Every row gives one point. The last column is the point's height on a tilted bowl or saddle (a function of degree 2), plus a little noise. Along how many of its main directions does it bend up, bend down or stay straight?

Points (16 x 4)
[[ 15  -6   5 -33]
 [ 64   7 -23 -51]
 [ 17 -13 -57 -34]
 [-19  28  -6 -13]
 [-22 -26 -28 -19]
 [  4 -26 -19 -24]
 [-42  74  35  61]
 [-55 -38  16  -7]
 [ -6 -28  27 -19]
 [ 74 -89  27  70]
 [ 38 -14  21 -35]
 [ 47 -31   5 -26]
 [ -1  -6  24 -29]
 [-58  20 -52  -1]
 [ 16  10  20 -34]
 [-28  36   6   0]]
Directions: 1 up, 0 down, 2 straight

Points (40 x 7)
[[ 15  25  10  -2 -16  -3   5]
 [ 21 -33  22 -11 -24 -13   0]
 [ 16 -50  11  17  -9  17  -8]
 [ 13  53   9  28   2  16 -15]
 [-91 -26 -19 -18  -1  12 -38]
 [ -5  20 -15   5 -21  -4   0]
 [-39  -8 -46  44 -34   9 -34]
 [ 66  -1  12  22   4  19 -15]
 [ 24  -1  26  25 -11   1  -3]
 [ 30  44 -26   5 -77  30 -20]
 [ 23  48  54  -5  15  -1 -22]
 [  6 -52 -11 -13 -47 -18 -13]
 [  3 -27   7 -22  12   1   5]
 [ 33  16 -63 -37 -27 -27 -29]
 [ -4  12  24  24  33  11  -9]
 [-34  17 -13 -34 -11  69 -17]
 [-13  -7 -22 -17  21 -33 -11]
 [  2  10  -2  55  52 -39 -44]
 [-15   2  55 -29  26  39 -12]
 [-70  30  25 -43 -13 -33 -37]
 [-43  68 -58   8  22  59 -57]
 [-34  21   4  33  17 -52 -32]
 [ 38 -37  45   8  23 -29 -24]
 [ 29  26 -17  20   4 -20 -10]
 [-21   0 -20  14  45  16  -6]
 [-37 -25 -12  10   1  12  -6]
 [ 19  -8  20  12  11 -28  -5]
 [ 13 -12 -13 -27 -24 -29  -2]
 [-25 -40 -12 -12  39  -6  -6]
 [-16   2  13 -26  28  14   4]
 [-19 -58  73  20  29   2 -38]
 [ 24 -23 -40 -38  -4 -39 -20]
 [  9 -20 -42  -8   3  -4  -8]
 [-50  43  37 -54  -8  56 -38]
 [-25  13  48 -22 -30  12  -7]
 [  6 -37  -9 -17 -32  28  -4]
 [-30  42 -46   2 -32  -4 -28]
 [ 27  39 -31 -19 -11 -35 -14]
 [ 95  41  27  51  62 -47 -95]
 [ 14  67  -8  -9  -7  -9 -13]]
Directions: 0 up, 5 down, 1 straight

Points (62 x 9)
[[ 23  -4 -18  51  19  42   9 -15  45]
 [ 36  10   9  -2 -19  55  14  11  15]
 [  5  -5  22   4   0  27 -13  12  -1]
 [  9  36 -20   7   1  41  14  -9   1]
 [-30  38  19  -3 -22  24  18  42  -1]
 [-11 -13   2  17  12 -45  11 -14  33]
 [-26   7  -3   6   2  26 -31 -36   7]
 [-27  18  44 -50 -10  45 -36 -25  -7]
 [ 28 -22   3 -35  -1  12 -13 -30  12]
 [-11  45 -12  -2 -16 -10 -10 -15  -2]
 [ 31  -3  15 -11   1   8 -10  -3  11]
 [ 24   9 -10  -2  50  38  22  -2  37]
 [-22  36   2   2 -50  52   8  -4 -15]
 [-64  -2  -3  -2  22 -13  25  12  27]
 [-21  -4 -25  25  12  -1  17 -44  37]
 [ -2 -33  16  -4  23   2  22 -16  28]
 [ 29 -19  -6  37   8 -50 -95  -1  95]
 [ -8   1 -20   4 -39 -27  14   1  14]
 [-32  37 -14  -1  -9  -8  18  38   2]
 [ 17 -14 -38   3 -23 -56 -17 -49  47]
 [  0  13 -34   2 -22   3  57  19  14]
 [ 16  -5  24   4  -7 -32 -11  26  30]
 [ 29 -18  -1  -5  -4 -27 -20 -12  21]
 [-11  -1 -18  -7 -22   6  52  -8  16]
 [ 47 -38  -2  -7   5   4   8  12  38]
 [-11  15 -42 -11 -31  48 -15  37   8]
 [-14  19  32 -29 -37   4  18  26  14]
 [  7  15 -38  26  -5  -9   9  42  11]
 [ 20  -4  -1  -2  22 -66  18  25  39]
 [ 27  18   1  -9   2 -46 -59 -30  37]
 [ -6   0 -52  -7 -30  -4 -17 -10  11]
 [ 17 -21  -1  17  -7  17   5 -18  22]
 [  9   2  19  -1  19  24  -3  43  13]
 [-43   1  17  23 -10   4 -22   1   3]
 [ 19  13   8 -17  13 -34 -14  13  15]
 [  3  42 -14 -18  -4  41  -8  43   8]
 [ 11  30  -5   8 -21 -11 -17 -15   4]
 [  4   8 -25   7   3 -24  56  20  21]
 [ 31 -14  -8  16  13  10  13   1  27]
 [-36  40   4  -2  11 -34 -16   9  12]
 [-12 -11  -4  -5  -4  30   9   4  -4]
 [ -5   1 -10  33   6 -16  13  -1  16]
 [-26 -11  -1  31  31   9 -20 -34  35]
 [ 11  17  17 -18  -7   0   0   9   2]
 [ -3  23 -14   1   6 -22 -29  -4   4]
 [ 31 -13  20  30  27   3 -24  12  41]
 [-15  -3  16  -6  30  31 -20  24   1]
 [-25  14 -20 -79  18  39  10 -13  33]
 [  6   9   9  24 -34 -12  -5  -2  14]
 [ 11  -8  15  40 -47   8 -12 -30  37]
 [ 23 -39  12  21  27  29 -20   4  40]
 [ 18 -18 -24 -10  -4  18 -26 -17  13]
 [ -3 -45   4   2 -32 -34   5 -31  49]
 [ 26  -9   3  26  19  13  -2 -14  30]
 [ 15  -5  23  25  -9 -21  32 -11  38]
 [ 26  28   0  32 -32  20 -24  -5  15]
 [ 17  -3 -18   1  11 -34   7 -49  35]
 [-18  10   4  -3 -23   2  16 -11  -2]
 [ -9  10 -71 -19 -19 -18  -6  17  11]
 [  8 -13  15  17   8   1 -20 -31  23]
 [-25  23 -33 -29  -7  15  66  -4  25]
 [-24  -2  23  -8 -30   3  11  17   4]]
Directions: 6 up, 0 down, 2 straight

Points (65 x 9)
[[-10  12  44 -62  -2   8  11  10  43]
 [  9 -10 -36  10  27 -42  -5 -15  13]
 [-23 -11 -13   5  -8 -44   6  16  30]
 [ -5  18 -47 -15  -2 -11 -25  22  -5]
 [  4   1  -7  34   6 -44  -1  10  29]
 [ 11  16  14  -1  -1  19 -12 -19 -16]
 [-29  24 -13  14  27  29   9  22  44]
 [-27  -7  11 -31  68 -16   8 -28  71]
 [-22 -14  28  -5 -31  56  -1  42  50]
 [ 11   1 -27 -41  24   6  -7  12   9]
 [ -7 -34  13  -3  20  51  33 -19  38]
 [-18 -61   2  23 -28  52  39 -36  37]
 [  6 -21  -9  -1  -3 -64   7 -28  22]
 [ 42  -2  12  27 -25 -10   9  -5 -17]
 [  9  19   2  35  -9 -38 -79  34  38]
 [-21 -27 -27 -14  34   4  44   7  54]
 [-13 -14 -38 -54 -60 -21  15 -12  11]
 [  8   1 -22 -52  14  24  13  23  31]
 [-35  14 -11 -15   2  42 -30  -2  -4]
 [-26  30   0 -15  18 -10   0  12  30]
 [ 17   1  -1  35  -4  -9  11   3   4]
 [-44  -9  20  15  11  16   9 -73  42]
 [ 19   7  48 -22  25   2  -7 -34  -1]
 [-23 -18 -14 -19 -18   3  45 -12  26]
 [-29   4  15 -24  42  28   3  -3  47]
 [ 16  47  22  38   8  16 -26  10  11]
 [  3  13   5   5  -1  46  16  -1  13]
 [ 13 -35  -8  27  -5   5  -2 -34 -15]
 [  8  16   8 -22 -14 -17  25  15  17]
 [ 14  54 -35 -20 -12  36  24 -22  26]
 [-27 -65  -8 -37  14 -33  12  -9  35]
 [ 41  -5  49 -13  -4 -42 -27   1  -5]
 [ -5  -2  -2 -19  21 -23  12  15  26]
 [ 31   5 -22   9  11 -14  25  11  14]
 [  4 -40  49 -19 -20 -62   7   3  41]
 [ 53 -16  46  25   1  38 -13 -15 -23]
 [ -8 -23   1 -17 -33  36   1  36  20]
 [  2 -17 -10  16 -19 -16 -73  -9 -18]
 [ 21  -1  -5  13   0 -23  23 -10   0]
 [ -3  10 -20 -64  31  13  32  11  61]
 [-34  29  13 -14 -52  31 -33  -8   7]
 [-39  -6 -74 -26 -19  -3  13 -25 -21]
 [-28  65   1  43  12  40  36  -6  87]
 [ 40  19 -22 -51  50  53   8   8  62]
 [-19  -3   4  51 -37  -8  21  32  58]
 [ 63  35   9 -18   2  36 -18 -17 -16]
 [ 26 -13 -19   0   2  -8   4  21   1]
 [-21 -95   4  -7   7  -1   9  24  55]
 [ 33  47  -6  -5 -68 -21 -32  -3  13]
 [-19  23   5 -58  13  11  -7  37  51]
 [ 56  31 -24 -50 -41  28 -15   8   8]
 [ 44 -43   3   4  -4  -2  42  63  55]
 [-73 -11 -10  -2 -22  10 -14  36  26]
 [ 16  -1 -12  16  29 -11  22 -21  11]
 [ 55 -18 -31 -33   1  18  -6   8  -4]
 [ 27 -41  40 -28  -4  34  39  22  30]
 [-22  22 -75   5 -28  -4 -16  17 -12]
 [-21  13   5   3  32 -11 -26 -25  12]
 [ 33  13 -12   9   1  26  -5  11  -8]
 [ -2 -30  42  25  42 -25  32  15  59]
 [ 19  -8  25  65  34  33  39  20  55]
 [  4  27  12  20 -36 -12  -9   2   4]
 [  4  11 -34 -19 -14 -11   8 -49 -10]
 [ 16 -23 -20  20  59  43  23 -18  47]
 [-11  22  33  18 -19 -78 -31  -5  60]]
Directions: 7 up, 1 down, 0 straight

Points (73 x 9)
[[ -4  90 -19 -47 -30  21  43  15 -45]
 [ -8 -34 -15 -13  10 -43 -10 -36 -13]
 [ 12  -5 -29 -43   0  10 -18  60  -5]
 [ 42 -16 -10  -9 -35 -66 -34  34   3]
 [ 75   6 -61 -24 -16 -32   5 -25 -30]
 [  2   6  43   0   8 -38   4  -2 -14]
 [ -4   3  19  21 -59  18  -3 -30 -47]
 [ 26 -21   8  11 -33 -13  -7 -27 -11]
 [ 15 -31  40 -12  -2  25 -79  -9 -14]
 [ -3 -18  33 -30  27  44  -2 -22   3]
 [ 60  37  -9 -15  15  66  22  16 -59]
 [ 29 -22  46 -22 -54  12  -4  -9  -2]
 [ -6 -74  12  -9   0 -21 -12 -17 -13]
 [ 29  30 -46  21  10  15  19   9 -41]
 [ -5 -14 -14 -34  23  45 -23   0 -13]
 [ 25  45  65 -21 -19 -36 -39  14 -53]
 [-13  -2  17  -6  31  11  40 -89  23]
 [  9   1  45 -43  68 -68  22 -46 -22]
 [-67  53 -80 -21 -27 -54  13  14 -25]
 [-12   6 -40  19  61  31  14 -16   2]
 [ 26   4 -60  18  17 -19   4 -43 -15]
 [-16  42  15   9  34  15  -3  15 -13]
 [ -2  75 -22 -30  11   0  25 -11 -11]
 [-32 -17  22 -15   7 -23 -38 -28 -29]
 [ 28 -10  -6 -17 -12 -50  15  17   1]
 [  7  19  -3 -11  22  -8  93  20   9]
 [  5  -7 -48 -54 -33 -40   4  29 -10]
 [  5  13 -25  24  10   1 -25  42 -36]
 [  9  -6 -24  34  18  40 -22 -30 -25]
 [-46 -40 -20 -14  24 -95 -46 -31 -54]
 [  3  16  22 -29   0  10  44  17   3]
 [ 17 -63  10  33  17  63  50  15 -46]
 [ -8  50  22 -72  11   3  12   4 -11]
 [-40  -2 -42 -61  37  29   6 -25  -6]
 [-46   4 -11 -45  28 -21  42 -41  11]
 [ 25  -2   5  56  47 -29 -26  17 -48]
 [ 24 -25   0  12  38 -36   7 -30  -9]
 [-19   4  -6 -23  28  54 -64  -1 -28]
 [-13 -25  26  21   5 -63 -60  46 -46]
 [-51  12  46 -10 -84 -20 -10 -44 -91]
 [ -1 -34   1  12 -52 -20  42 -74 -31]
 [ 43  -7 -40 -39 -12  15  -8   6 -26]
 [-27  16  56  -6  29   0  -2 -25  -5]
 [ 35  29  31 -49 -10  13  -8  46 -14]
 [ 13 -19 -19 -13 -38 -53 -23  -7 -15]
 [ 10   9 -16  43 -18  49  35  -6 -60]
 [ 39   1 -22  20  26   8  -3   2 -24]
 [-33  10  -4  -7 -51  -7 -63  10 -76]
 [-20  -5  20 -11  17 -34  -1  36  -4]
 [  6  56 -25 -29  -1  27 -59  59 -72]
 [  3 -34  24 -24 -41  15   1  18  -7]
 [  7  29 -50 -12 -49  -2   4  56 -43]
 [-14 -48  70 -19  -3  43 -34 -40 -12]
 [-49  12  -1 -29 -67   8   3 -75 -75]
 [  0   7  -1  -8 -10   8  22 -15 -13]
 [-38  16  14   0  34  13 -14  23  -9]
 [ 13  64 -28  14  32   1  28   8 -18]
 [-23  33  35  69 -24  -1  -8   8 -84]
 [-21 -63 -22  27 -26 -55  54  -2 -42]
 [  6 -74 -44  41  11 -15 -32 -27 -23]
 [ 36  -9 -18  19  42   2   4  49 -23]
 [ 12  -8 -32  30  20 -10  32   3 -21]
 [-21   2  43 -46  38  38 -27  28  -2]
 [-12  32 -40  40  13  -9 -22 -13 -35]
 [ -8 -10  28  18 -23  48  26 -40 -26]
 [ 15 -16  -3 -17 -19  16  33  17 -11]
 [ 16  71  35  20  19  22 -46 -19 -59]
 [ -7  17 -23   6  16 -26 -51  20 -33]
 [-29  -4  12 -20  18  34 -43  40 -20]
 [ 10  10  17  25 -20  18 -40 -49 -30]
 [  0  20  -4  10  -6 -14 -15  10 -27]
 [ 49  24  41 -14  53  -3  28 -81   9]
 [ 39  26 -24  38 -38  26 -21 -10 -64]]
Directions: 2 up, 4 down, 2 straight

Points (63 x 9)
[[-53   3   6 -22 -25  32  23 -18 -20]
 [-63 -40 -42  27  50  43 -32  32  -7]
 [-55   1 -19   6  22  -8 -33 -17  -5]
 [ -9 -71 -16  18 -27  49   0  12   1]
 [  4 -90 -51  10 -32  27 -41  31  35]
 [ 41  -1 -78   5 -27   3 -19  14  47]
 [-30   6 -36  29  41  51 -42  53   8]
 [ 18 -10  10 -28  38 -10  54 -22   4]
 [-40  41  19 -46  45  57 -34  -3  -3]
 [-36 -30 -71  -1  13  14 -20  10  -8]
 [-25   3  37 -39 -38 -60  39 -14  25]
 [ 16  20 -65  63  26  -1 -83   3  65]
 [ -9 -10  16  40 -59  32 -18   8 -15]
 [ 17  29 -28 -13 -16 -22  16   9  20]
 [ 26  55  31   5  48  16 -13  49  23]
 [  6 -12  28  50  25  52 -62  -6  20]
 [-23   5 -45  -7  17 -73   8  -9  24]
 [  2   5 -24  45  -3 -21 -29   2  17]
 [-53   7 -48 -42 -69  18  -4 -34  13]
 [ 27 -33 -24   3  -1 -50  29  58  65]
 [-34 -56 -32   7  -5   6 -37 -12   0]
 [-21  12  34  31 -37 -11 -44 -22   2]
 [ -6  -5 -16  -3 -31  -1 -22  13   3]
 [-21 -32  23 -57 -36  -4 -22  54  34]
 [-87   4 -47  -9  -7 -34   7   9   1]
 [ -3  26 -38  22 -48   4   3  20   8]
 [ 50 -36 -20  -5 -20  14 -12   8  37]
 [-37 -19 -67 -28  32  20  26  -3  -6]
 [ 50 -40  16  15  13  33 -55 -19  37]
 [ 25  15 -17  13  44 -17  -2  44  31]
 [ -1 -28  26 -32  18  -6 -40  -1  16]
 [-11   5  -8  -4  18   1  13  51   3]
 [-58   5   1  47  34  17 -21 -19  -9]
 [-37  18  -3 -51  12   9 -48 -18   4]
 [  3 -20  55  35 -26  -3   9   4 -10]
 [ 30  10  51  13 -29  43  -8  18 -10]
 [ 40  30  28  43  -7  -5  11 -11   3]
 [ 49   5  32 -16 -36  36  10 -79  14]
 [ -6 -17  45 -11 -34   9  17  33  -4]
 [ 22  -1 -48 -33   8  49 -46 -23   2]
 [-23   0 -33  31 -28   1  -3  45   0]
 [ -8  48  23  17 -17  34  -3  18 -28]
 [-22 -29  20  13  22 -12 -21  22  -2]
 [  7  15  30  -1  -9  24 -25  -8 -14]
 [-34 -38 -39   1   7 -11   0 -14  -5]
 [ 10 -35 -37   5 -32  30 -30 -42  11]
 [ 23 -17  37  16  39   7  62  22   2]
 [-43 -11 -19 -21  20 -41   4  66  21]
 [-15  12  35   0  79  48  26 -24  -9]
 [ 13  -2  -6  21  32  11 -20 -33   0]
 [ 22 -38  15  22   2  50  30  14   2]
 [-31 -44 -31  11 -15  -1 -95 -55  41]
 [-30 -13 -10  20   7  36 -47  37  -6]
 [ 39   5   1   9 -28 -40   8  -9  32]
 [ 40 -28  89  -9  30   8  -1   4  18]
 [ 66 -17  -3 -50  18  -4 -50  59  95]
 [-40   2  24  28 -36 -27 -31   6  -2]
 [-36  -7   2 -59   8  53  22   4  -6]
 [ 18  -9 -22  46  27 -32  20  -5  17]
 [-20  18  39  24 -51   6 -46  32  -5]
 [-11  27  13  23 -26   7 -60 -32   4]
 [-43  45  26   2  17 -31  30  -6 -14]
 [ 34 -22  28  63 -13 -18   5  -1  20]]
Directions: 5 up, 0 down, 3 straight
